Each wall is flat, endless, passes through zero and stands at right angles to its row. A trip goes straight from one point to another. Which walls does it cross, in order?

Walls:
(1): [16 46]
(2): [  8 -29]
(3): [-7 60]
(4): [ -2 -49]
(5): [-81  24]
Trips:
[-17  -9] to [-8  9] -> 2, 3, 4, 1
[-55  14] to [-35  48] -> 1
[ 24 -44] to [  1 -14] -> none
[-14  -6] to [-5 39] -> 2, 3, 4, 1
[ 1 10] to [-19  44] -> none
[-14   8] to [-30   7] -> 1
[ -4 -45] to [51 46] -> 1, 4, 3, 2
[-43 -15] to [ -2 -17] -> 5

Walls:
(1): [-74 -43 -48 -54 -12   0   6  33  -7   1 -29 -27]
(2): [ 12 -35  23 -46 -49 -34  42  16 -22 -10 -11 -14]
(3): [ 25  21 -14 -12  11  -3  25 -56  -8   9 -60 -11]
(4): [62 68 37 25 60  7 -9 18 -8  9  1 20]
(5): [-33  11   0   4 -30  -4 -59 -13 -42 -57  52 -48]
(6): [  2   1   3 -11 -42  67 -23  35 -65   8   4 -11]
Trips:
[ 24  41   0  -4  11 -32   1 -67 -45 -25 -22  34] to [-50  11 -21 -43 -35 -18  38  -4  -6   7 -17 -27] -> 2, 4, 1, 6
[-71   1  -3   6  30   9 -49  53  71 -63   5  -5] to [-33  34   0  26 -76 -24 -10 -11   3  44  44 -16] -> 6, 1, 2
[-15   9 -21   3  -5 -23  20  28 -52  16 -24 -45] to [ 20  54  10  40 -14  33  17 -20  51 -34  36  59] -> 4, 1, 2, 5, 6, 3
[ 42 -35  29  21  38  46  -4  19  59  -7  21  56] to [-53 -32  31  31 -46  36  -6 -15 -45 -55  27 -20] -> 6, 5, 4, 2, 1
[  7 -13   4   1 -40 -15 -14  12  39  41  31  32] to [ 13 -18  50  -4 -27 -14   4 -54   1  21   6 -31] -> 3, 5
[ -1  -6 -60  10 -21 -10  18  52 -31 -60 -25 -42] to [-37 -49  26  20   1  -6 -80  40 -17  10 -48  -1] -> 2
[ 22  44 -30  29  59  48  26  -7 -33  14  -7  -9] to [ 19  -4 -11  16 -32  27  34  -9 -23  24  -1  -8] -> 2, 4
[-39   7  84  26  26 -39  -2  -2  11  14  75  -5] to [ -9 -24  -4   4 -31   4  -9 -35  74  50   6  -4] -> 4, 5, 1, 3
